Every row gives one point. The ring and each string are closed loops that go straight from each point to the next, and from the last back to the first. Before rounding, they use only three directions, however many columns there are. Count how often each string passes through the ring. Passing back the other way cancels.

Ring (8 x 4):
[.26 -.02 -.21 -.12]
[.39 .24 -.12 -.48]
[.18 .29 .01 -.62]
[-.26 .18 .16 -.44]
[-.57 .01 .21 -.14]
[-.71 -.25 .12 .18]
[-.47 -.40 -.09 .27]
[-.15 -.32 -.20 .17]
String:
[.19 .23 .00 -.09]
[.59 .28 -.18 -.32]
[.71 .18 -.32 -.48]
[.27 -.04 -.24 -.36]
[-.05 .08 .01 -.08]
[.25 .08 -.13 -.03]
[.26 -.12 -.27 .08]
[.05 -.39 -.35 .08]
[-.16 -.31 -.20 .03]
[-.24 -.14 -.04 .12]
[-.45 -.32 -.04 .38]
[-.68 -.72 -.20 .39]
[-.58 -.62 -.19 .18]
[-.32 -.16 -.01 .06]
[-.42 -.16 .05 .30]
[-.52 -.45 -.09 .46]
[-.40 -.72 -.34 .34]
[-.17 -.44 -.26 .38]
[.02 -.16 -.16 .22]
[.36 -.27 -.42 .02]
[.30 -.20 -.37 -.27]
[-.01 .01 -.06 -.16]
Times through: 4
String, 25 rows:
[.41 .19 -.18 -.73]
[.47 .41 -.06 -.76]
[.19 .38 .08 -.49]
[-.07 .16 .06 -.23]
[-.09 .08 .01 -.39]
[-.17 .10 .04 -.70]
[-.37 .24 .25 -.57]
[-.45 .24 .31 -.25]
[-.69 .09 .31 -.33]
[-.68 .16 .37 -.12]
[-.42 .11 .22 -.06]
[-.44 .13 .24 -.06]
[-.28 .00 .06 -.17]
[-.39 -.03 .09 -.34]
[-.47 .15 .23 -.55]
[-.25 .35 .28 -.41]
[-.13 .28 .18 -.18]
[-.05 .12 .02 -.40]
[.12 .14 -.07 -.64]
[.24 .16 -.12 -.68]
[.63 .38 -.17 -.94]
[.46 .43 -.03 -.53]
[.20 .31 .04 -.27]
[.10 .04 -.11 -.39]
[.34 .10 -.20 -.64]
Times through: 4

Ring, 10 rows:
[-.08 .38 .22 .17 -.02 .01 -.20 -.24]
[.00 .15 -.19 .23 -.01 -.13 -.07 -.27]
[.07 -.05 -.42 .24 -.02 -.21 .05 -.21]
[.13 -.26 -.54 .19 -.06 -.26 .17 -.08]
[.12 -.30 -.35 .10 -.12 -.21 .21 .10]
[.07 -.16 -.01 .03 -.19 -.11 .17 .23]
[.01 .04 .32 -.01 -.23 -.02 .08 .27]
[-.08 .32 .64 -.02 -.21 .09 -.08 .19]
[-.12 .44 .70 .01 -.16 .13 -.18 .07]
[-.13 .48 .51 .10 -.06 .09 -.25 -.15]
String (30 x 8):
[.12 -.31 -.08 -.01 -.25 -.16 .28 .36]
[.10 -.07 .13 .02 -.44 -.18 .30 .50]
[.06 -.04 .34 -.05 -.39 -.08 .23 .51]
[-.01 .00 .39 -.06 -.17 .04 .04 .25]
[-.04 .04 .37 -.04 -.06 .08 -.06 .10]
[-.02 .10 .19 .06 -.09 -.02 -.03 .01]
[-.03 .30 .41 .06 -.29 -.03 .01 .20]
[-.04 .21 .32 .06 -.13 .01 -.06 .05]
[-.10 .22 .51 -.01 .03 .15 -.21 -.07]
[-.18 .44 .82 -.04 .01 .25 -.33 -.07]
[-.06 .19 .28 .07 -.04 .04 -.12 -.07]
[-.04 .26 .26 .10 -.13 -.02 -.07 -.01]
[-.11 .59 .54 .14 -.23 .02 -.16 -.01]
[-.19 .73 .66 .15 -.05 .14 -.37 -.26]
[-.14 .44 .37 .14 .10 .11 -.34 -.37]
[-.06 .20 .14 .13 .06 .02 -.19 -.25]
[-.02 .21 .07 .16 -.07 -.06 -.08 -.13]
[-.01 .27 -.03 .22 -.13 -.13 -.04 -.14]
[.02 .28 -.26 .32 -.15 -.23 .00 -.23]
[.05 .05 -.55 .33 .05 -.24 -.03 -.41]
[.05 -.12 -.50 .23 .13 -.17 -.03 -.37]
[.04 -.09 -.27 .16 .05 -.11 -.01 -.21]
[.11 -.31 -.66 .22 .11 -.23 .08 -.29]
[.20 -.42 -.94 .28 -.04 -.39 .27 -.16]
[.16 -.44 -.74 .19 .03 -.28 .20 -.14]
[.04 -.15 -.19 .10 .02 -.09 .02 -.10]
[.06 -.11 -.18 .12 -.09 -.14 .09 .01]
[.12 -.14 -.26 .14 -.25 -.24 .23 .17]
[.20 -.44 -.47 .09 -.28 -.32 .40 .33]
[.15 -.44 -.28 .02 -.17 -.19 .29 .27]
Times through: 3

Ring:
[-.02 .13 .09 -.07 -.24 -.05 .03 -.20 .04 -.27 .08]
[-.41 .42 .39 -.33 .14 -.44 -.03 .17 -.02 .03 -.22]
[-.54 .43 .48 -.35 .34 -.66 .03 .44 -.13 .22 -.28]
[-.32 .15 .29 -.11 .24 -.56 .15 .43 -.22 .17 -.07]
[-.05 -.13 .08 .12 .02 -.34 .24 .27 -.23 .00 .14]
[.39 -.51 -.24 .42 -.41 .09 .31 -.13 -.18 -.35 .47]
[.55 -.56 -.35 .47 -.62 .31 .28 -.38 -.09 -.54 .56]
[.32 -.21 -.17 .21 -.51 .22 .13 -.41 .02 -.47 .35]
String:
[-.18 .10 .22 -.09 -.01 -.30 .09 .12 -.10 -.08 -.02]
[-.18 .21 .17 -.10 .05 -.37 .11 .15 -.10 .05 .01]
[-.10 -.07 .17 .01 -.09 -.22 .13 .10 -.13 -.18 .05]
[-.37 .02 .38 -.11 .20 -.52 .13 .45 -.24 .04 -.13]
[-.41 .25 .33 -.14 .41 -.75 .19 .61 -.27 .37 -.12]
[-.22 .30 .15 -.07 .27 -.60 .19 .39 -.19 .33 .02]
[-.07 .11 .07 .01 .01 -.33 .17 .14 -.13 .04 .11]
[.09 -.40 .05 .21 -.24 -.07 .21 .06 -.19 -.33 .21]
[.11 -.49 .01 .31 -.14 -.18 .31 .23 -.30 -.20 .27]
[-.03 -.17 .05 .18 .10 -.43 .31 .39 -.31 .11 .19]
[-.15 .21 .10 -.02 .16 -.49 .19 .29 -.17 .22 .07]
[-.05 -.03 .10 .04 -.07 -.24 .16 .10 -.13 -.10 .11]
[-.13 .16 .13 -.05 .04 -.36 .14 .16 -.12 .06 .05]
[-.55 .56 .42 -.33 .50 -.83 .09 .57 -.18 .47 -.25]
[-.75 .65 .62 -.49 .59 -.91 .01 .66 -.17 .45 -.43]
[-.73 .41 .70 -.47 .38 -.69 -.05 .51 -.14 .11 -.46]
[-.26 .14 .29 -.15 .01 -.32 .05 .14 -.09 -.10 -.08]
[-.22 .34 .19 -.17 .08 -.40 .07 .13 -.06 .09 -.03]
[-.41 .58 .35 -.38 .16 -.46 -.05 .11 .03 .11 -.21]
[-.33 .42 .36 -.35 -.06 -.22 -.10 -.09 .09 -.19 -.20]
[-.16 .18 .23 -.19 -.21 -.08 -.04 -.18 .06 -.32 -.05]
[-.23 .49 .22 -.30 -.08 -.21 -.07 -.16 .12 -.11 -.10]
[-.19 .46 .16 -.22 .03 -.33 .02 -.01 .03 .07 -.03]
[-.22 .48 .17 -.22 .08 -.39 .04 .05 .00 .13 -.04]
[-.38 .57 .34 -.38 .10 -.40 -.07 .04 .05 .04 -.21]
[-.51 .43 .52 -.43 .09 -.38 -.11 .11 .03 -.12 -.33]
[-.31 .15 .36 -.20 .01 -.31 .01 .13 -.07 -.15 -.14]
Times through: 0
String (27 x 11):
[.22 -.57 -.05 .34 -.33 .02 .27 .01 -.22 -.41 .32]
[.22 -.42 -.08 .29 -.32 .00 .25 -.03 -.18 -.34 .32]
[.55 -.83 -.32 .59 -.58 .26 .37 -.19 -.22 -.55 .59]
[.71 -.78 -.50 .68 -.64 .33 .41 -.31 -.19 -.50 .73]
[.49 -.34 -.37 .43 -.43 .12 .31 -.25 -.11 -.26 .56]
[.22 -.20 -.12 .22 -.31 .00 .20 -.14 -.09 -.26 .32]
[.20 -.23 -.08 .20 -.33 .02 .18 -.15 -.09 -.32 .28]
[.35 -.09 -.26 .24 -.38 .07 .21 -.29 -.02 -.22 .42]
[.64 -.43 -.43 .43 -.76 .46 .21 -.63 .04 -.62 .61]
[.51 -.33 -.32 .33 -.70 .41 .16 -.60 .06 -.60 .50]
[.24 .06 -.16 .09 -.38 .09 .10 -.37 .06 -.28 .29]
[.00 .12 .03 .00 -.13 -.17 .11 -.06 -.04 -.10 .14]
[.06 -.12 .06 .05 -.32 .02 .08 -.19 -.02 -.38 .15]
[-.03 -.04 .15 -.05 -.33 .04 .01 -.23 .03 -.45 .05]
[-.25 .22 .32 -.26 -.16 -.13 -.07 -.13 .07 -.32 -.14]
[-.39 .32 .42 -.34 .00 -.29 -.08 .03 .03 -.18 -.23]
[-.58 .65 .50 -.48 .27 -.58 -.08 .24 .01 .16 -.35]
[-.48 .66 .37 -.39 .33 -.64 .00 .30 -.04 .31 -.24]
[-.11 .07 .15 -.04 -.05 -.26 .11 .08 -.09 -.09 .05]
[-.23 .34 .19 -.16 .14 -.45 .10 .20 -.09 .15 -.03]
[-.75 .76 .59 -.52 .61 -.94 .00 .64 -.15 .52 -.42]
[-.74 .60 .60 -.45 .60 -.93 .04 .70 -.20 .47 -.41]
[-.51 .50 .40 -.30 .46 -.79 .10 .55 -.19 .42 -.22]
[-.18 .26 .15 -.09 .12 -.44 .14 .21 -.12 .15 .02]
[-.07 -.22 .16 .08 -.09 -.23 .18 .18 -.19 -.20 .09]
[.01 -.20 .09 .11 -.16 -.15 .17 .06 -.15 -.23 .15]
[.07 -.33 .05 .18 -.23 -.09 .20 .04 -.17 -.30 .20]
Times through: 2

Ring (6 x 14):
[.25 .06 .04 .02 -.46 -.33 .28 -.32 .05 -.18 -.03 -.15 -.05 -.30]
[.20 .26 -.04 .15 -.43 -.23 .02 -.15 -.04 -.40 -.29 -.30 -.07 -.50]
[.05 .08 -.12 .11 -.07 -.06 -.08 .07 .01 -.33 -.27 -.09 -.05 -.13]
[-.08 -.32 -.15 -.02 .48 .07 .14 .20 .20 -.10 -.04 .41 -.04 .55]
[-.06 -.51 -.08 -.17 .41 -.01 .26 .08 .23 .15 .19 .48 .02 .74]
[.10 -.25 .01 -.12 -.12 -.22 .26 -.17 .13 .07 .14 .13 .01 .22]
String:
[.15 .21 -.04 .10 -.46 -.21 -.13 -.09 -.09 -.31 -.27 -.35 -.02 -.44]
[.24 .45 -.07 .27 -.48 -.21 -.02 -.13 -.07 -.63 -.46 -.40 -.13 -.75]
[.13 .11 -.09 .14 -.08 -.12 .13 -.04 .07 -.39 -.25 -.03 -.10 -.19]
[.03 -.07 -.10 .03 .03 -.07 .02 .05 .06 -.20 -.15 .05 -.03 .08]
[-.07 -.12 -.16 .03 .19 .05 -.15 .22 .04 -.19 -.20 .09 -.01 .22]
[-.07 -.18 -.14 -.01 .19 .03 -.12 .20 .06 -.12 -.14 .12 .01 .29]
[-.06 -.13 -.19 .09 .42 .10 .03 .25 .14 -.30 -.22 .27 -.07 .31]
[.02 -.05 -.16 .13 .32 .03 .16 .14 .16 -.37 -.23 .24 -.11 .16]
[.04 -.06 -.11 .05 .08 -.05 .07 .06 .09 -.24 -.16 .09 -.05 .09]
[.06 -.01 -.09 .06 -.01 -.09 .06 .02 .06 -.25 -.17 .02 -.05 -.01]
[.16 .24 -.09 .19 -.23 -.15 .05 -.06 .01 -.48 -.34 -.18 -.11 -.40]
[.14 .06 -.05 .08 -.18 -.17 .14 -.10 .06 -.28 -.17 -.06 -.07 -.17]
[.09 .01 -.05 .01 -.26 -.16 -.05 -.05 -.01 -.17 -.14 -.15 .00 -.13]
[.35 .37 .05 .16 -.74 -.40 .22 -.40 -.04 -.43 -.24 -.42 -.10 -.77]
[.45 .36 .10 .16 -.79 -.49 .49 -.57 .03 -.43 -.15 -.34 -.14 -.81]
[.42 .22 .11 .11 -.65 -.47 .58 -.56 .10 -.33 -.05 -.19 -.13 -.59]
[.18 -.04 .00 .00 -.24 -.25 .27 -.22 .09 -.14 -.02 -.01 -.04 -.09]
[.05 -.15 -.05 -.05 -.09 -.13 .04 -.03 .05 -.05 -.03 .02 .01 .12]
[.21 -.03 .06 -.05 -.48 -.33 .22 -.31 .03 -.04 .04 -.15 .00 -.18]
[.41 .18 .12 .06 -.68 -.49 .55 -.57 .09 -.25 .00 -.20 -.10 -.55]
[.32 .16 .05 .10 -.46 -.37 .45 -.40 .09 -.31 -.08 -.12 -.11 -.42]
[.14 .01 -.02 .02 -.27 -.21 .11 -.14 .03 -.18 -.09 -.09 -.03 -.14]
[.19 .19 -.01 .08 -.52 -.27 -.01 -.19 -.06 -.28 -.21 -.33 -.03 -.45]
Times through: 4
String, 25 rows:
[.09 -.21 .01 -.13 -.23 -.22 .12 -.15 .06 .09 .10 .00 .04 .14]
[.06 -.18 -.04 -.06 -.04 -.14 .13 -.05 .09 -.04 .01 .10 .00 .18]
[.09 -.23 -.03 -.06 .02 -.16 .28 -.11 .15 -.03 .07 .19 -.02 .24]
[.01 -.29 -.05 -.12 .04 -.11 .11 -.01 .11 .07 .08 .16 .03 .34]
[-.05 -.48 -.03 -.23 .11 -.10 .08 .02 .12 .28 .23 .25 .09 .61]
[.04 -.48 .01 -.21 .11 -.17 .37 -.13 .21 .24 .29 .36 .04 .58]
[.14 -.27 .01 -.09 -.01 -.22 .46 -.22 .21 .02 .16 .26 -.04 .27]
[.17 -.17 .02 -.05 -.12 -.25 .41 -.24 .16 -.05 .10 .15 -.04 .11]
[.27 -.06 .08 -.04 -.41 -.37 .46 -.41 .12 -.07 .10 -.02 -.05 -.15]
[.24 .05 .06 -.02 -.55 -.35 .20 -.33 .01 -.11 -.01 -.22 -.01 -.31]
[.14 .03 -.01 .00 -.39 -.24 .03 -.16 -.01 -.13 -.09 -.19 .00 -.20]
[.40 .47 .07 .21 -.86 -.45 .25 -.47 -.06 -.50 -.28 -.50 -.12 -.94]
[.39 .49 .03 .27 -.70 -.39 .30 -.40 -.02 -.61 -.35 -.41 -.17 -.91]
[.31 .49 -.02 .27 -.63 -.30 .09 -.26 -.07 -.61 -.42 -.45 -.14 -.86]
[.15 .30 -.07 .17 -.42 -.18 -.14 -.06 -.09 -.44 -.37 -.36 -.06 -.53]
[.17 .41 -.10 .25 -.42 -.16 -.16 -.03 -.10 -.58 -.48 -.41 -.09 -.66]
[.18 .24 -.08 .19 -.22 -.16 .10 -.08 .03 -.48 -.32 -.15 -.12 -.39]
[.14 .12 -.07 .13 -.16 -.15 .11 -.07 .05 -.36 -.23 -.08 -.09 -.23]
[.21 .36 -.07 .23 -.39 -.19 .01 -.11 -.04 -.55 -.40 -.31 -.11 -.60]
[.30 .45 -.04 .27 -.52 -.27 .14 -.23 -.03 -.62 -.41 -.37 -.15 -.78]
[.18 .09 -.04 .09 -.22 -.20 .20 -.15 .06 -.31 -.16 -.07 -.08 -.23]
[.15 .11 -.03 .05 -.40 -.22 .00 -.13 -.03 -.23 -.17 -.24 -.02 -.31]
[.28 .25 .04 .09 -.66 -.36 .13 -.33 -.05 -.30 -.17 -.37 -.05 -.59]
[.47 .33 .13 .14 -.80 -.53 .58 -.63 .07 -.39 -.09 -.30 -.15 -.78]
[.33 .05 .10 .00 -.56 -.43 .47 -.48 .09 -.14 .06 -.12 -.07 -.34]
Times through: 1
